Rows are points. Each copy is the shape, with its points in the same order, turned, moved and blurred by noise. Is it also mirrored, or only turned?

Shape (5 x 2):
[[ 12  31]
 [-25 -76]
 [ 15  45]
 [-36  -9]
 [-21 -46]]
Copy 1 (5 x 2):
[[ 31 -20]
 [-52  57]
 [ 41 -25]
 [-27  -7]
 [-43  31]]
Copy 1 is: mirrored
Copy 2:
[[-11  23]
 [ 39 -79]
 [-19  35]
 [ 42  -7]
 [ 34 -49]]
Copy 2 is: mirrored
Copy 3, 5 rows:
[[ 49  -3]
 [-54  18]
 [ 65 -12]
 [-11 -30]
 [-24  10]]
Copy 3 is: mirrored
Copy 4:
[[ 41 -12]
 [-65  33]
 [ 54 -17]
 [  3  33]
 [-38  25]]
Copy 4 is: only turned

Shape, 10 rows:
[[-10  -2   2 -10]
 [  4  -9  -7  35]
 [ -4 -15 -63  54]
 [ 27  11  24 -22]
 [-14 -79  66   3]
 [ 14   9 -29 -22]
 [-27 -49  32  -7]
 [ 30  31 -19  65]
 [ 30  27  36  -5]
 [ 42 -47  36  44]]
Copy 1 (10 x 4):
[[ -8  -3 -12   0]
 [  9  14  31 -18]
 [ 69  20  39  -7]
 [-46   5   2  23]
 [-47 -71  25 -55]
 [  6   7  -3  38]
 [-20 -47  -2 -35]
 [ 10  64  50  -5]
 [-53  27   9  12]
 [-31 -17  76 -25]]
Copy 1 is: mirrored
Copy 2, 10 rows:
[[-20 -17   9   9]
 [  0 -50 -18   0]
 [-31 -84 -50  26]
 [ 19   5  17  21]
 [  7 -58  78 -46]
 [-18 -15  -2  48]
 [-22 -40  50 -24]
 [ 25 -46 -70  12]
 [ 35  12   1   5]
 [ 51 -73  17 -11]]
Copy 2 is: mirrored
Copy 3 (10 x 4):
[[  6  11 -20   6]
 [ -2   5  38  21]
 [ 26 -27  42  56]
 [  9  15  -9 -43]
 [-95  27  -7   4]
 [ 33 -18 -10 -11]
 [-50  18 -25  19]
 [ 43  15  69   9]
 [ 13  33   7 -44]
 [-51   8  54 -17]]
Copy 3 is: only turned
